Each row of a before or after table is a point. The points were changed in one or more steps. Then noise was added and the rows were shuffled. The steps act on columns, c1 being the first. Write out the steps. A step turns or swaps two columns, mirrors them in a line or flattens them onto one, adds a multiple of one to another, or multiplies or shifts one. Angles are multiples of 10 degrees, from the lower column toward the higher: turns from -170 to 170, lines from 10 to 170 but not 90. Use the fewest steps. Two steps may share a column if one is a turn and the other turns, adds or multiplies; they go together, in the order done. Otherwise the lowest column goes first.

Before (9 x 2)
[[ 0.27  0.41]
 [ 0.12  0.35]
 [ 0.29  0.17]
 [-0.23 -0.31]
 [-0.40 -0.75]
 [-0.41  0.06]
 [-0.33 -0.23]
 [-0.14 -0.07]
 [-0.01  0.14]]
After (9 x 2)
[[ 0.31  0.28]
 [-0.33 -0.35]
 [-0.39 -1.18]
 [-0.42  0.11]
 [ 0.27  0.64]
 [-0.15 -0.11]
 [ 0.12  0.56]
 [-0.02  0.22]
 [-0.23 -0.48]]
Steps: multiply c2 by 1.6

Before (8 x 3)
[[ 0.16  0.24 -0.22]
 [-0.44 -0.39  0.44]
 [ 0.00  0.40 -0.27]
 [ 0.03 -0.32 -0.28]
 [ 0.22 -0.42  0.29]
 [-0.34  0.30  0.16]
 [-0.09 -0.35 -0.43]
 [-0.38  0.05 -0.05]]
After (8 x 3)
[[ 0.34 -0.80  0.51]
 [-0.44 -0.67  0.00]
 [-0.20  0.51 -0.19]
 [-0.25 -0.64 -0.08]
 [ 0.31 -0.83 -0.19]
 [-0.14  0.07  0.34]
 [-0.25  0.73 -0.04]
 [ 0.08  0.61  0.37]]
Steps: turn c1 and c3 by -80 degrees; multiply c2 by 2

Before (8 x 6)
[[ 0.32 -0.21 -0.46 -0.33 -0.06  0.22]
 [-0.67 -0.09 -0.16  0.75  0.16  0.16]
 [ 1.02  0.83 -0.14 -0.32  0.39 -0.74]
 [-0.15 -0.11  0.12  0.10  0.25  0.41]
 [-0.04 -0.03 -0.19 -0.39 -0.34  0.02]
 [ 0.24 -0.50 -0.41 -0.31  0.07 -0.02]
 [ 0.30 -0.24 -0.22  0.00 -0.60  0.41]
 [-0.07  0.17 -0.49 -0.01  0.29  0.24]]
After (8 x 6)
[[ 0.08  0.12  0.00 -0.39 -0.83  0.42]
 [ 0.47 -0.15 -0.44 -0.44  0.07  0.00]
 [-0.10 -0.01 -0.36  0.09  0.40  0.20]
 [ 0.10  0.16  0.32  0.12  0.32  0.44]
 [ 0.19 -0.37 -0.18 -0.05 -0.44  0.01]
 [-0.98 -0.57 -0.51 -0.73  0.52 -0.77]
 [ 0.03  0.69 -0.08  0.67  0.23  0.13]
 [ 0.17 -0.22 -0.33 -0.42 -0.06  0.21]]
Steps: turn c2 and c4 by -110 degrees; turn c1 and c4 by -110 degrees; add 0.5 times c6 to c3; multiply c5 by 1.3

Before (9 x 8)
[[ 0.67  0.71 -0.02 -0.16  0.72  0.18  0.71 -0.10]
 [ 0.29  0.63 -0.38 -0.38  0.44  0.10 -0.15 -0.40]
 [ 0.76  0.11 -0.08 -0.27  0.30 -0.02  0.11 -0.40]
 [ 0.37  0.38 -0.32 -0.52  0.15 -0.25  0.35 -0.14]
 [-0.20  0.43  0.27  0.01  0.20 -0.25  0.00 -0.23]
 [-0.36  0.00  0.10  0.23 -0.30  0.25 -0.44  0.27]
 [ 0.23 -0.25  0.59 -0.96  0.37  0.75  0.36  0.34]
 [ 0.13  0.18 -0.09 -0.47  0.65 -0.33 -0.12  0.24]
 [-0.45 -0.40 -0.28  0.23 -0.12  0.19 -0.20 -0.28]]
After (9 x 8)
[[ 0.12  0.21 -0.11 -0.42  0.60 -0.35 -0.17  0.22]
 [-0.44 -0.41 -0.36  0.18 -0.12  0.21 -0.23 -0.29]
 [ 0.26  0.58 -0.49 -0.40  0.44  0.16 -0.15 -0.43]
 [ 0.41  0.41 -0.41 -0.53  0.17 -0.29  0.30 -0.14]
 [ 0.66  0.72  0.02 -0.19  0.72  0.17  0.69 -0.07]
 [ 0.23 -0.26  0.75 -0.94  0.32  0.72  0.37  0.32]
 [ 0.76  0.09 -0.06 -0.20  0.29 -0.07  0.16 -0.44]
 [-0.34 -0.01  0.16  0.21 -0.31  0.27 -0.50  0.28]
 [-0.21  0.47  0.37 -0.01  0.20 -0.21  0.02 -0.23]]
Steps: multiply c3 by 1.3

Before (12 x 11)
[[-0.59 -0.65  0.46 -0.08  0.37  0.43 -0.44 -0.49 -0.15 -0.20 -0.31]
 [-0.32 -0.15 -0.34 -0.11 -0.38  0.34  0.26 -0.10  0.66  0.32  0.09]
 [ 0.39 -0.35  0.27  0.74 -0.43 -0.08 -0.27  0.12  1.05  0.45  0.18]
 [-0.50  0.01 -0.53  0.48  0.18 -0.15 -0.27 -0.09  0.76 -0.12  0.47]
 [-0.62 -0.19 -0.12  0.61  0.46 -0.61  0.56 -0.15 -0.13  0.45  0.56]
 [ 0.44 -0.12  0.32  0.46 -0.25 -0.28 -0.03 -0.49  0.62 -0.15  0.44]
 [-0.65  0.23  0.24  0.34  0.10 -0.13  0.12 -0.50 -0.07  0.01 -0.12]
 [ 0.07 -0.24 -0.24 -0.06 -0.20 -0.76  0.38  0.12  0.64  0.66 -0.11]
 [ 0.23  0.36  0.26 -0.02 -0.10  0.14  0.54  0.43  0.47  0.10 -0.23]
 [-0.61  0.35  0.51 -0.18 -0.31  0.21  0.17  0.47  0.22  0.17  0.42]
 [-0.27  0.24  0.02 -0.34  0.33  0.02  0.13 -0.54  0.00  0.59  0.06]
 [ 0.17  0.11  0.30  0.61 -0.57 -0.20 -0.02  0.50 -0.13  0.25  0.53]]
After (12 x 11)
[[ 0.12  0.14  0.62  0.60 -0.49  0.23 -0.01  0.51  0.53  0.27 -0.03]
 [ 0.00  0.35  0.81 -0.19 -0.24 -0.63  0.15  0.47  0.38  0.17  0.30]
 [-0.22 -0.13 -0.03 -0.12 -0.28 -0.42  0.26 -0.12 -0.03  0.31  0.68]
 [ 0.31  0.01 -0.23  0.47  0.14 -0.43 -0.28 -0.09  0.33 -0.13  0.84]
 [ 0.80 -0.18  0.18  0.60  0.60 -0.37  0.57 -0.15  0.56  0.45 -0.04]
 [ 0.69 -0.24  0.06 -0.06  0.01  0.32  0.37  0.12 -0.22  0.67  0.62]
 [-0.07 -0.35  0.58  0.74 -0.29  0.42 -0.27  0.11  0.00  0.45  1.06]
 [ 0.08  0.24  0.32 -0.33  0.50 -0.27  0.11 -0.56  0.06  0.60  0.03]
 [ 0.35  0.23  0.54  0.35  0.09 -0.57  0.12 -0.50 -0.10  0.03 -0.09]
 [ 0.14 -0.14  0.64  0.45 -0.29  0.51 -0.03 -0.49  0.31 -0.14  0.69]
 [-0.21  0.36  0.55 -0.02 -0.09  0.16  0.54  0.41 -0.31  0.09  0.44]
 [-0.21 -0.66  0.76 -0.09  0.32 -0.70 -0.46 -0.50 -0.28 -0.21 -0.21]]
Steps: turn c1 and c6 by 110 degrees; shift c3 by 0.30; add 0.3 times c10 to c5; mirror c9 and c11 in the line at 50 degrees

Before (8 x 12)
[[-0.64  0.56  0.31 -0.23  0.53  0.65  0.01  0.04  0.05 -0.04  0.27  0.11]
 [-0.32  0.43  0.12 -0.02 -0.88  0.08 -0.28 -0.13  0.11  0.34 -0.05 -0.12]
 [ 0.14  0.40  0.35 -0.04  0.48  0.14 -0.73 -0.06  0.12 -0.64  0.14  0.17]
 [ 0.07  0.22 -0.11  0.38  0.19  0.50  0.24 -0.07 -0.58  0.38 -0.09  0.02]
 [-0.18  0.36 -0.04 -0.28  0.43 -0.28 -0.60  0.17 -0.16 -1.45  0.23  0.00]
 [ 0.11  0.22  0.23 -0.22 -0.90 -0.02  0.29 -0.04 -0.59  0.15 -0.32  0.45]
 [ 0.15  0.79 -0.14 -0.18  0.17 -0.26 -0.20 -0.14 -0.10  0.54  0.23 -0.01]
 [ 0.00  0.14 -0.01  0.83  0.51 -0.28  0.03 -0.20 -0.70  0.01  0.04  0.55]]
After (8 x 12)
[[-0.50  0.04  0.02  0.81  0.54  0.16  0.21 -0.40 -0.69 -0.03  0.16  0.50]
 [-0.49  0.23 -0.15  0.40  0.01 -0.06 -0.59 -0.29 -0.55  0.38  0.11  0.20]
 [-0.82  0.33  0.06 -0.03 -0.11 -0.29  0.01 -0.35  0.10  0.30  0.31 -0.89]
 [-0.38  0.39 -0.01 -0.27  0.43  0.23 -0.15 -0.22 -0.63  0.21 -0.04 -0.90]
 [-0.36  0.15  0.47 -0.04  0.15 -0.69  0.25 -0.27  0.09 -0.63  0.42  0.47]
 [-1.12  0.17  0.56 -0.20  0.14 -0.33 -0.57 -0.17  0.05  0.00  0.57  0.57]
 [-0.36  0.39  0.07 -0.19  0.01 -0.09  0.30 -0.36 -0.09  0.54  0.79  0.16]
 [-0.63  0.03  0.12 -0.36  0.00 -0.38  0.59 -0.03 -0.10 -1.43  0.41  0.41]]
Steps: shift c1 by -0.50; add 0.7 times c11 to c3; turn c2 and c11 by 50 degrees; swap c5 and c12; turn c6 and c7 by -120 degrees; shift c8 by -0.20

Before (10 x 14)
[[-0.27 -0.19  0.19  0.01 -0.14  0.28 -0.39 -0.16  0.01  0.12 -0.10  0.42
   0.41 -0.02]
 [-0.09 -0.70  0.16  0.89  0.25 -0.32 -0.08  0.20 -0.07 -0.27  0.56  0.07
   0.59 -0.14]
 [-0.19  0.05  0.48  0.16  0.62  0.43  0.45  0.16  0.59  0.39  0.08 -0.95
  -0.45  0.15]
 [ 0.04 -0.39 -0.14 -0.22  0.14 -0.04  0.28 -0.18  0.35  0.50  0.05  0.65
   0.14  0.07]
 [ 0.19 -0.41 -0.28 -0.47 -0.02  0.52  0.03 -0.81  0.14  0.13 -0.04  0.24
   0.05  0.06]
 [-0.62 -0.59  0.01  0.90  0.52 -0.74  0.42  0.25 -0.32 -0.51  0.40  0.06
   0.38  0.71]
 [ 0.06  0.29 -0.14  0.13  0.34  0.33  0.56 -0.30  0.42  0.12 -0.20 -0.12
  -0.74 -0.28]
 [ 0.32 -0.24  0.59 -0.08  0.27  0.31 -0.06 -0.31  0.19  0.09  0.02  0.40
  -0.01  0.16]
 [ 0.24  0.62  0.21  0.12  0.20  0.49  0.32  0.08  0.75  0.13  0.38 -0.61
  -0.36  0.15]
 [-0.05 -0.12  0.36 -0.20 -0.07  0.36  0.48 -0.06  0.13 -0.14  0.20 -0.02
   0.08 -0.23]]
After (10 x 14)
[[-0.17  0.36  0.49  0.18  0.48 -0.53  0.06  0.18  0.62  0.26  0.09 -0.68
  -0.44 -0.26]
 [ 0.35  0.17  0.58 -0.07  0.37 -0.16  0.13 -0.32  0.18  0.24  0.03  0.47
   0.01 -0.09]
 [-0.05 -0.16  0.33 -0.21  0.03 -0.01 -0.49 -0.01  0.13  0.44  0.19 -0.13
   0.12 -0.65]
 [ 0.04  0.50 -0.16  0.17  0.08 -0.21 -0.39 -0.30  0.41  0.31 -0.19 -0.02
  -0.72 -0.21]
 [-0.09 -0.41  0.15  0.89  0.66  0.34  0.38  0.22 -0.04 -0.20  0.59 -0.16
   0.62  1.34]
 [ 0.03 -0.17 -0.14 -0.22  0.36 -0.45 -0.18 -0.18  0.39 -0.20  0.07  0.99
   0.17 -0.59]
 [-0.61 -0.43  0.02  0.92  0.75  0.70  1.01  0.27 -0.31 -0.51  0.44 -0.29
   0.43  0.65]
 [ 0.22  0.72  0.21  0.13 -0.24 -0.26  0.10  0.07  0.78  0.46  0.40 -0.52
  -0.36 -0.19]
 [-0.28 -0.37  0.20 -0.01  0.01 -0.21  0.13 -0.19  0.04  0.23 -0.12  0.56
   0.45  0.43]
 [ 0.18 -0.26 -0.28 -0.50  0.22 -0.28 -0.19 -0.80  0.12  0.46 -0.07  0.32
   0.06 -0.72]]
Steps: turn c2 and c5 by -40 degrees; add 0.5 times c1 to c2; add -1.5 times c4 to c7; turn c7 and c14 by -110 degrees; add 0.7 times c10 to c12; turn c6 and c10 by 110 degrees

Before (10 x 20)
[[ 0.00 -0.71  0.03 -0.20 -0.10  0.01 -0.10  0.35 -0.45  0.40 -0.42 -0.13
   0.47  0.66 -0.62 -0.08 -0.02 -0.05  0.25  0.09]
 [-0.26 -0.31  0.51  0.27 -1.17  0.20  0.14  0.00 -0.67  0.06  0.01  0.37
  -0.08 -0.41 -0.19  0.82  0.37  0.24 -0.42  0.11]
 [-0.35 -0.17 -0.75 -0.07  0.30 -0.28  0.00  0.01  0.29  0.26  0.19  0.24
  -0.44 -0.31  0.10  0.31 -0.27 -0.39  0.01 -0.63]
 [ 0.28  0.30 -0.07 -0.39  0.06  0.05  0.42  0.09  0.09  0.13 -0.50 -0.88
  -0.29  0.04 -0.23 -0.27 -0.11 -0.41  0.27 -0.20]
 [ 0.57  0.12 -0.14 -0.89  0.20 -0.11  0.03  0.25  0.08  0.47 -0.44 -0.22
  -0.26 -0.06 -0.42 -0.33 -0.36 -0.12  0.86 -0.69]
 [ 0.25  0.25  0.07 -0.47 -0.01  0.02  0.18 -0.08  0.34  0.34 -0.46 -0.14
  -0.23  0.48 -0.76  0.34 -0.50 -0.09  0.12 -0.43]
 [-0.07 -1.01  0.77  0.00 -0.30  0.33 -0.49  0.22 -0.49 -0.04 -0.09  0.24
  -0.11  0.15 -0.18  0.34 -0.11 -0.27 -0.34  0.10]
 [ 0.26 -0.22 -0.09 -0.64 -0.11  0.43  0.83  0.10  0.28  0.52 -0.09 -0.36
  -0.43  0.15 -0.60  0.30 -0.07 -0.33  0.50 -0.61]
 [-0.19 -0.50  0.43  0.24 -0.57 -0.07  0.08  0.65 -0.58 -0.39  0.24  0.29
  -0.32  0.34  0.05  0.59  0.11  0.30 -0.34 -0.13]
 [-0.47 -0.39  0.47  0.30 -0.70  0.49  0.22  0.24 -0.40 -0.71  0.10  0.57
   0.16 -0.31  0.01  0.77 -0.05  0.15  0.00  0.36]]
After (10 x 20)
[[-0.16 -0.52  0.41  0.20 -0.49 -0.06  0.07  0.67  0.22 -0.40 -0.30  0.27
   0.77  0.53  0.33  0.38  0.12  0.31 -0.33  0.10]
 [ 0.28  0.28 -0.07  0.07 -0.07  0.04  0.40  0.10 -0.15  0.14  0.53 -0.88
   0.07  0.23 -0.22 -0.35 -0.10 -0.42  0.25 -0.38]
 [ 0.27  0.24  0.05  0.29 -0.37  0.00  0.18 -0.11 -0.46  0.34  0.58 -0.17
   0.13  0.69 -0.63  0.15 -0.52 -0.09  0.14 -0.41]
 [ 0.57  0.09 -0.13  0.60 -0.04 -0.10  0.02  0.26 -0.12  0.47  0.99 -0.21
   0.02  0.13 -0.49 -0.39 -0.36 -0.11  0.87 -0.33]
 [-0.28 -0.29  0.51 -0.13 -1.13  0.20  0.13  0.01  0.32  0.06 -0.28  0.37
   0.76 -0.19  0.41  0.67  0.36  0.25 -0.43 -0.04]
 [ 0.01 -0.72  0.04 -0.19 -0.40 -0.01 -0.09  0.35  0.60  0.40  0.34 -0.10
  -0.16  0.86 -0.50  0.16 -0.03 -0.07  0.23 -0.27]
 [-0.06 -1.00  0.78 -0.12 -0.34  0.33 -0.48  0.19  0.28 -0.04  0.01  0.25
   0.48  0.36  0.00  0.23 -0.14 -0.27 -0.33 -0.05]
 [-0.36 -0.18 -0.73  0.65  0.29 -0.26 -0.04 -0.02 -0.51  0.27  0.02  0.27
   0.33 -0.10 -0.07  0.04 -0.27 -0.41  0.03 -0.02]
 [-0.48 -0.41  0.46 -0.35 -0.59  0.50  0.20  0.22  0.21 -0.70 -0.36  0.57
   0.41 -0.11  0.37  0.74 -0.07  0.16  0.01  0.08]
 [ 0.27 -0.22 -0.09  0.63 -0.40  0.43  0.86  0.11 -0.52  0.50  0.61 -0.37
   0.29  0.34 -0.48  0.06 -0.08 -0.34  0.51 -0.10]]
Steps: turn c4 and c11 by -110 degrees; turn c4 and c20 by 70 degrees; turn c5 and c15 by -30 degrees; turn c13 and c16 by 30 degrees; turn c9 and c13 by -150 degrees; shift c14 by 0.20
